Each row of a before or after table is a point. The points were changed in one or more steps. Then noise was added and the rows were shuffled. The steps act on columns, c1 being the first. Name the steps. A step turns or swaps two columns, mirrors them in a line or flattens them onto one, adds a multiple of one to another, or multiplies or shifts one. Angles are multiples of 10 degrees, from the lower column toward the higher: turns from -170 to 170, lines from 10 to 170 but not 90. Use the fewest steps. Two steps may share a column if one is a turn and the other turns, adds or multiplies; they go together, in the order done. Otherwise the lowest column goes first.

Before:
[[-16  21  -8]
 [  3   9  17]
 [  0  10 -22]
 [ -4  45 -12]
 [ -2 -18  33]
 [  2 -15 -27]
 [ -4  22  -6]
 [ 58   5  18]
 [ -3  23 -15]
 [ 52 -52  22]
 [  4  -3  12]
 [-28  15  -8]
 [ 13 -21  52]
 [ 72 -22  14]]
After (14 x 3):
[[ 32 -22  37]
 [-45  44 -57]
 [ 16   5  12]
 [ 13 -53  76]
 [-44  22 -29]
 [-40   9 -32]
 [-69  16 -24]
 [-36  -6  17]
 [-39 -15 -11]
 [-43 -17  52]
 [-28 -21  73]
 [-54  21 -27]
 [-37   9   9]
 [-40  24 -38]]
Steps: shift c1 by -40; add -1 times c2 to c3

Before:
[[ 11   6 -20 -17   2  13]
 [ -5 -53  28 -16   9  56]
 [-23 -53  22   7 -16   0]
 [ 27  23  48 -12  28  61]
 [ 30   1 -37 -40  22 -18]
 [-46 -13  48 -15   2   1]
 [-15 -27  11   9  25  43]
 [ 22   5   3   0 -13 -12]
 [  5  23 -40 -51 -20  36]]
After, 9 rows:
[[ -9  -7 -12   2  -7 -22]
 [ 39  24  49   8  11 -12]
 [-22  17 -14   5 -14 -62]
 [-10 -34 -50  40  -9 -19]
 [ 20 -17  68 -33  45 -48]
 [ 32 -17  42 -38  17 -21]
 [ -8 -32  91 -39 -32 -48]
 [-25  -4  -6   9   0   7]
 [ 20  12  21  -5  55   5]]
Steps: turn c2 and c5 by -110 degrees; turn c1 and c2 by -140 degrees; add 0.7 times c6 to c3; turn c4 and c6 by 130 degrees

Before (8 x 11):
[[ -6  -6   9 -13  -2  21 -10 -13  15   4  12]
 [ -8  22  -8   8   7   0 -10  -6 -14 -16 -11]
 [ 40 -18 -18   7  51  14  -5  54 -34  -5  10]
 [ 21  20   7  -8  13  37 -21  22  24  -8 -11]
 [-13  13 -16  18  -6  18 -16 -23  18  20 -12]
 [-18  21 -14  -2  -8   2 -14   8   9   2  14]
 [  9   9 -22 -31 -25 -15  -9 -22   3  14  24]
 [-14  20   3  -8  -4   6 -34   6 -12   6 -14]]
After, 8 rows:
[[121 -19 -19 -34  50  12 -14  54   0  -5  10]
 [-26  -9  22 -16   5  -1   2  -7  -6 -15 -10]
 [-55 -15  21   9  -8   1 -27   8   2   2  15]
 [ 27 -22   9   8 -25 -15 -33 -20  30  13  23]
 [-18  10  -8  16  -1  20 -21 -13  10   4  13]
 [-38 -17  13  16  -7  18  -3 -24 -21  19 -12]
 [ 63   8  19  25  12  37 -11  20   3  -8 -10]
 [-42   2  21 -11  -4   5 -19   7  10   5 -14]]
Steps: multiply c1 by 3; swap c2 and c3; turn c4 and c9 by -100 degrees; add -1 times c11 to c7

Before, 10 rows:
[[  1 -26 -43  -9 -17 -25 -50  -8 -28  36  -8 -36   7  -7 -55 -30  -9 -22]
 [  0 -48  -9 -25 -51  38  11 -31  37   0 -33 -38  14 -26  -3 -15  20 -27]
 [-10   7  14   9 -26   0  23 -30 -31  63  -9  13   7 -31 -48  -1   4   0]
 [-31  39  -2 -16  20  17 -47 -30  51  -7   6  34  10  36 -18  51  30 -57]
 [ 41  29 -18  13 -13  34  -8  17  17  -1   3  28 -47  35 -51   6 -34 -17]
 [ 46  -9 -26  28  27  -6  19   3 -25  61   0  55 -27 -31  26  28  13 -18]
 [-40 -26  20  -3  -3 -14 -57  60  50  -4  10 -21  12   6  14  17 -41  10]
 [ 43 -24 -41 -27   5   7  -9 -22 -20  68  -2 -12 -11  29 -60  51 -32 -59]
 [ 29 -51  37 -15 -35  29 -57 -21  42  37  12  51 -20  -2 -55 -37  26  11]
 [-25  27  15 -33   7  37  35  17   5  -4  20  27  -7  39  27  45  -8 -37]]
After, 10 rows:
[[ -8   7   6  10 -26  -1   2 -24 -29  64  -7  10  -6 -19 -49  21 -15 -17]
 [-35 -24  19  -3  -8 -14   2  77  48   0  14 -22  -3  18   8   8  -9  -1]
 [ 48  -8 -10  26  39  -3  -9  -8 -24  62   2  56   8  -5  26  37  11  19]
 [-26  29  20 -32   3  32  -6  22  -1  -5  24  26 -26  62  29   8  -3  28]
 [-26  41  10 -16  24  17  -1 -41  50  -1   5  30 -43  59 -21  12   4  56]
 [ -2 -47 -25 -22 -48  36   3 -38  37  -1 -31 -42 -20 -33  -4   4   1  27]
 [ 41  29 -25  16  -4  29   1  36  22   3   3  26  21  24 -48 -23 -18  48]
 [ 40 -24 -41 -19  15   3  -1  -8 -20  65   2 -18 -30  47 -58  12 -38  40]
 [ -1 -21 -50 -10   0 -28   3  -1 -32  40  -2 -37 -15 -24 -52 -14 -16   2]
 [ 30 -51  27 -11 -42  32  -6 -36  38  35  10  50  23 -28 -55 -25  14  20]]
Steps: turn c3 and c5 by -20 degrees; multiply c7 by 0; turn c8 and c17 by 30 degrees; turn c13 and c18 by -140 degrees; add 0.3 times c9 to c18; turn c14 and c16 by -40 degrees

Before (10 x 24):
[[ -7 -50 -14  -6  15  54 -56  21 -30   6 -31  22 -33 -33  37  -7  12 -43
  -61  -6   6  17 -27 -34]
 [ 16  17  24  13 -13   0  23  51  -8   0  29  28   3  -2 -32  14  -4  52
    6  40  13 -24 -37   6]
 [-40  -4 -34 -42  39  39 -40 -32  53 -38 -45  -3  -6  58  67  -9   0 -29
  -16 -44  -2  37 -18   5]
 [-32  11 -52 -26  -7  -3 -53 -52  22 -40 -28  -9 -20  14  62  -4 -41 -36
  -23  -7  -2  16   4  16]
 [ 30  51   6 -32 -45   8   1 -12  43  39  58  29   8  39 -29  28   2  11
   21 -19   2 -27  11   3]
 [-35 -25 -48  15  52  20 -52 -20  35 -21 -10 -23 -14   7  56  40  -8 -28
  -40 -11  40  42  12  22]
 [ 64  31  18 -24 -24 -32  35 -17  40  34   4 -11  11  19 -15  42   9  42
   17  -6 -29 -28   8  59]
 [ 22  40  38 -17 -11 -32  32 -23  -5  12  32   6  13  11 -25  55   2  17
   17 -11 -17   7 -16 -19]
 [ 55  55   6   9 -11  13   8   6 -13   4  29  25 -31  13 -33  22  24  49
   37   3 -26   1  17  -4]
 [-24  -6  17  13   9  37 -13  31 -34   7  -8 -28 -36 -29  31 -29  37  -2
  -35  11  39 -22   0 -52]]
After:
[[ 65  34  15 -22 -23 -33  34 -16  39  38 -40  -8  13  23 -17  24   9   8
   42  -8 -50 -30  11  61]
 [ 21  43  39 -24  -9 -34  27 -21 -11  13 -16   4  11   9 -16  31   1  35
   46 -13 -42   5 -19 -17]
 [-31  12 -46 -27  -8  -2 -56 -52  25 -38  29  -7 -17  13  61   9 -42 -33
  -27  -5   2  18   6  19]
 [ 13  23  22  11 -16  -3  30  51 -12   1 -42  30   3   0 -31   3  -7  38
   12  43   6 -21 -44   8]
 [-38  -2 -37 -42  36  40 -41 -31  53 -35  20  -4  -4  60  62   1  -1 -48
  -18 -44   7  38 -21   5]
 [-33 -26 -48  17  56  22 -45 -21  38 -25  21 -22 -12   7  54  59   4 -20
   -3 -10  44  42  13  21]
 [-25  -5  11  10   4  39 -16  34 -39   5   5 -32 -37 -25  36  -1  35  -6
  -40  13  66 -23  -2 -51]
 [ 59  57   8  12 -12  12   8   5 -13  -4 -44  28 -25  12 -32  -3  24  40
   44   5 -46   3  17  -8]
 [ 29  48   6 -32 -48   8   1 -10  44  37   0  28  11  43 -31   5   0  55
   35 -17 -19 -30  10   5]
 [ -2 -47 -12  -8  13  52 -54  22 -30   4  36  19 -28 -36  37  34  10 -38
  -55  -8  33  15 -25 -31]]
Steps: turn c11 and c18 by 80 degrees; turn c16 and c19 by 40 degrees; add -0.5 times c19 to c21
